Each point is reached from the start by the listed moves, each made 0, 1 or 2 times, or once backwards (-1), plus a little noise. Say if it took an odd or an even number of moves. Then give how often each move was made.
(in the rows, 128 means zero)

Moves:
(1): [152  97]
(2): [164 150]
Start: [138 128]
Points:
[115 159] -> odd (-1, 0)
[184  66] -> even (2, 0)
[139 128] -> even (0, 0)

Moves:
(1): [140 135 130 117 131 133 132 122 127 117 123]
(2): [119 163 110 118 133 132 126 132 133 144 122]
(3): [113 140 151 120 134 126 120 143 121 130 140]
(4): [157 131 131 146 141 126 134 116 145 134 144]
(5): [120 120 113 125 152 135 128 140 144 115 144]
(6): [127 132 130 158 136 159 155 123 117 127 124]
(7): [112 130 136 116 132 120 165 129 135 129 115]
(8): [146 122 119 131 137 120 133 148 113 134 132]
(9): [123 127 139 113 110 147 133 172 158 142 122]
Start: [124 123 126 121 141 112 115 148 131 135 129]
Points:
[124 215 120 182 201 112 238 143  69 200 112] -> odd (-1, 2, 1, 1, -1, 2, 2, 2, -1)
[130 156  95  67 211  50 127 175 104 128 150] -> odd (1, 1, 1, 0, 1, -1, 1, 2, -1)
[ 33 134 187  40 115  83 101 249 152 160 128] -> odd (-1, 0, 2, -1, 0, -1, 1, 0, 1)

Moves:
(1): [142 126 125 131 125 130 125 126 132 128 133 127 134 131 120 129 126 136
 122 132 128 124 124]
(2): [122 151 127 131 117 121 126 129 126 126 134 126 129 129 129 119 116 137
 125 129 125 110 135]
(3): [141 128 144 137 129 133 133 127 122 127 128 131 126 131 127 130 131 121
 129 131 125 125 128]
(4): [120 126 122 156 120 128 128 129 132 124 120 122 133 133 125 127 133 128
 117 127 114 135 128]
(5): [130 128 129 135 141 127 128 121 134 122 126 126 128 125 126 126 124 132
 134 136 136 131 132]
(6): [129 128 129 132 128 146 126 127 134 128 121 133 120 117 109 131 121 131
 128 126 120 132 134]
(7): [135 131 115 127 130 129 148 136 132 132 125 129 128 129 130 135 126 126
 129 127 124 126 124]
(8): [128 127 127 131 133 134 121 137 129 135 133 125 132 124 130 130 127 129
 137 129 129 124 123]
(9): [131 119 132 130 124 129 132 129 140 118 130 122 121 131 134 126 126 125
 127 124 128 126 133]
(10): [121 131 135 129 127 130 130 115 138 146 136 126 136 134 131 133 127 124
 129 118 129 127 133]
(11): [127 130 119 130 131 125 131 120 122 119 145 126 129 125 131 131 128 125
 130 125 128 135 128]
(12): [133 129 117 133 133 121 124 126 128 126 126 154 129 130 135 134 124 131
 133 128 119 132 132]
(13): [121 128 125 127 129 145 127 125 135 122 130 130 146 125 131 127 129 121
 122 136 120 125 126]
(14): [127 120 121 129 126 140 127 134 127 129 127 131 130 143 127 116 127 132
 133 129 137 134 138]
(15): [136 135 119 124 133 133 123 124 126 129 126 122 122 127 139 122 124 127
 127 129 131 126 124]
(16): [127 134 129 131 136 136 125 130 127 125 128 124 126 136 129 142 132 134
 125 122 123 128 133]
(17): [133 127 124 125 131 124 128 123 134 126 131 133 128 128 120 127 142 124
 134 128 125 123 128]
(18): [122 120 137 128 121 134 132 118 131 133 130 134 123 123 140 124 140 149
 138 129 125 128 130]
(19): [126 136 127 133 110 133 124 119 127 120 118 131 128 126 123 132 118 118
 142 133 128 123 113]
(20): [124 122 124 134 122 128 129 123 129 135 132 131 118 134 132 133 127 119
 124 144 126 120 132]
Start: [121 128 132 122 114 123 118 116 128 127 136 118 125 131 133 130 137 132
 138 134 119 134 135]
Points:
[119 178  43 175 148 134 116 160 108  89 178 125 196 158 155  89 155 117
 133 140  81 128 152] -> odd (-1, 2, 1, 2, 0, -1, 1, 2, -1, -1, 2, 1, 2, 2, 1, 0, 2, -1, -1, -1)
[133 124 126 155  92  86 161  20 138 138 167 155 101 146 168 186 152  88
 188 151 112 132 115] -> odd (0, -1, 1, 0, 1, -1, 1, -1, 0, 2, 2, 1, -1, -1, 0, 0, 1, 1, 2, 2)
[148 146 159 140 125 111 126 142 121 122 188  59 147 194 124 142 127 161
 101  89 141 132 168] -> even (2, 1, 1, 0, 0, -1, 0, 0, 1, 1, 1, -1, -1, 1, -1, 2, -1, -1, -1, -1)
[147  70 210 143 137 117 126 101 130 127 140  99  56 150 167 148 217 159
 139 167 120 116 155] -> even (0, -1, 2, 0, 1, -1, -1, 0, 1, -1, -1, -1, -1, -1, 0, 2, 1, 2, -1, 2)
[ 84 164 125 204 140 186  87  51 179 119 146 147 164 137  86 137 163 183
 155 111  68 156 192] -> odd (0, 1, 0, 2, 2, 2, -1, 0, -1, 2, 1, 1, 1, 1, 0, 2, 2, 1, 0, -1)
[139 140 139 214   7 180 162  77 181 140 119  89  63 138 118 170 118 146
 130 138  51  83 123] -> odd (2, 1, 1, 2, -1, 2, 2, 0, 2, 1, 0, -1, -1, -1, 1, 1, 0, 2, 2, 2)
[135 170 130 161  88 167 136  64 146 142 163 202 112 106 139 145  81 125
 187 185  83  78 161] -> even (0, 2, 2, -1, 1, 2, 1, 1, 0, 1, 1, 2, 1, 0, 0, -1, 0, 1, 1, 2)
[133 101  78 188 181 106 158 156 131 108 137 138 175 124 136 143 170  92
 144 165  91 170 123] -> even (-1, -1, 1, 2, 2, -1, 2, 2, -1, -1, 1, 1, 1, 0, -1, -1, 1, -1, -1, 0)
[117 134 117 198  27 134 124  65 139 107 153 126  82 117 134 114 153 129
 184 142  71 111 120] -> even (0, 1, 1, 2, -1, 1, 0, 1, 1, 0, 2, 0, -1, 0, 1, -1, 2, 2, 2, 1)
[125  91  99 208  67 179 147 137 183 123 105 122  74 150  80 209 155  87
 163 132  47 126 126] -> even (0, -1, 0, 2, -1, 2, 2, 2, 2, 0, 0, 0, -1, 0, -1, 2, 2, 0, 2, 2)
